Each row is a point. The ring and each string are closed loops that go straight from each point to the next, and from the last back to the first. Before rounding, they use only three directions, however many columns there are. How many times does the string pass through the ring? Passing back the other way cancels.

Ring:
[[-20  30  -4]
 [-17  17   7]
 [ -8   3  15]
 [  0 -11  16]
 [  2 -27  11]
 [  0 -29   0]
 [ -1 -14 -10]
 [ -1   6 -17]
 [ -5  31 -20]
 [-14  37 -14]]
String, 26 rows:
[[-24  -2  -7]
 [-25  28 -19]
 [-11  60 -25]
 [  2  59 -20]
 [ -1  59 -23]
 [-14  36 -22]
 [-12  32 -27]
 [ 17  52 -34]
 [ 14  25 -17]
 [  9  12  -8]
 [  5   5  -5]
 [-17 -23  -1]
 [-14 -51   4]
 [  9 -40  11]
 [ 21 -11   9]
 [ -3  -8   3]
 [-17 -27   5]
 [ -6 -48  13]
 [ 16 -41  12]
 [ 13 -15   2]
 [  4 -37  -3]
 [-11 -33  -9]
 [-13 -16 -13]
 [  2  12 -27]
 [ 14  41 -24]
 [ -3  22 -12]]
Times through: 3
String, 28 rows:
[[-26  36 -16]
 [-21  56 -14]
 [ -7  43  -6]
 [ -8  24  -2]
 [ -1  39   1]
 [-13  36  10]
 [-24  14  16]
 [ -4  20  19]
 [  6  17  14]
 [  0   7   6]
 [-23 -19   6]
 [-10 -32  21]
 [ 16 -26  24]
 [ 22 -20  18]
 [  5   1   2]
 [ -3  -7   1]
 [ 11 -18   2]
 [ 14 -28  -2]
 [ 13 -18  -7]
 [  6   1  -7]
 [ 12   6 -13]
 [ 22  21 -23]
 [ 13  24 -16]
 [ -4  10  -7]
 [-21   0 -12]
 [-24   8 -16]
 [-16  12 -10]
 [-22   8  -8]]
Times through: 2

Ring, 6 rows:
[[-13 -17  -5  27]
 [-11 -27  -9  24]
 [ -5 -25  -5   2]
 [ 10 -12   3 -39]
 [ 12  -2   4 -38]
 [  0  -5   3  -9]]
String:
[[  9 -17   5 -45]
 [ 10 -12  10 -57]
 [  7 -11   6 -38]
 [  6 -10   5 -32]
 [  5 -12  -1 -19]
 [ 15  -6  -1 -38]
 [ 21   1   4 -56]
 [ 16   3   8 -53]
 [  7  -1  10 -37]
 [  3  -8   2 -18]
 [  3 -12  -3  -9]
 [  5  -4   0 -12]
 [ -1  -3   3  -4]
 [-12  -3   7   9]
 [-13  -9   4  15]
 [-11 -13   1  12]
 [ -5 -15  -4   8]
 [ -7 -17  -8  20]
 [-14 -22 -11  39]
 [-25 -28 -11  60]
 [-20 -26  -7  40]
 [-10 -22  -4  16]
 [ -5 -21  -8  12]
 [ -4 -24 -12  16]
 [-11 -33 -12  26]
 [-15 -32  -4  15]
 [ -9 -25   0  -1]
 [ -2 -18  -1  -8]
 [  4 -17  -6 -10]
 [  7 -18  -4 -21]]
Times through: 5
String:
[[ 16  -2  10 -59]
 [  9  -4   9 -43]
 [ 18   4  10 -59]
 [ 17   1   2 -39]
 [  5 -10  -3 -12]
 [  0  -8   3 -12]
 [ -5  -5   6  -6]
 [ -8  -6   2  10]
 [ -2 -12  -6  10]
 [ -5 -15  -1   3]
 [-17 -18  -1  25]
 [-22 -24  -8  49]
 [ -6 -22 -12  25]
 [ -6 -20  -6  11]
 [-13 -25  -5  21]
 [-18 -32  -8  32]
 [ -9 -31 -11  20]
 [ -1 -22  -7   1]
 [  0 -26  -7  -8]
 [ -1 -24   4 -26]
 [  1 -17   5 -27]
 [  3 -14  -1 -16]
 [ 13 -11  -1 -38]
 [ 19  -6   5 -59]]
Times through: 2

Ring:
[[-11  35  31 -15 -10   5  37  -6]
 [-35  29  43 -15 -18   6  35  -4]
 [-37  15  30  -6 -14   0  14   1]
 [-16  -9  -2   8  -2 -11 -20   9]
 [ 13 -19 -27  15   9 -17 -37  12]
 [ 31  -5 -31  11  16 -15 -29   7]
 [ 18  23  -2  -4   7  -4   8  -3]]
String (25 x 8):
[[ 25 -30 -22  15   2 -15 -28  17]
 [ 16 -34 -42  24  14 -23 -60  17]
 [ -7   0 -24  12  15 -17 -40   4]
 [ -8   1   3   3  -2  -7  -6   5]
 [-20 -13  19   2 -17  -5   2  11]
 [-28  -9  27   0 -20  -3   9  10]
 [-11   9   9  -1  -3  -5   0   3]
 [-35  18   7   1   2  -8 -13  -2]
 [-50   3  23   0 -12  -6  -5   4]
 [-38  -2  12   4  -7  -8 -14   6]
 [-16  11  -8   5   9 -11 -22   0]
 [ -4  -3   7   2  -6  -6  -1   7]
 [  6 -29  -8  12  -6 -12 -21  17]
 [ 24 -39 -25  19   1 -17 -36  20]
 [  7  -5   1   3  -4  -7  -3   8]
 [ 10   5 -16   6  10 -11 -19   3]
 [ 32   9 -46  13  30 -19 -42   0]
 [ 18  14 -24   6  18 -12 -22  -1]
 [  6   7   1   0   0  -6   0   3]
 [ 33   3 -11   2   5  -7   0   5]
 [ 18   0   3   0  -4  -5   7   7]
 [  8  15 -13   3  11 -10 -13   0]
 [ 39  10 -49  13  32 -19 -41   0]
 [ 53 -17 -52  19  24 -21 -46  11]
 [ 29 -23 -18  12   1 -12 -19  15]]
Times through: 0
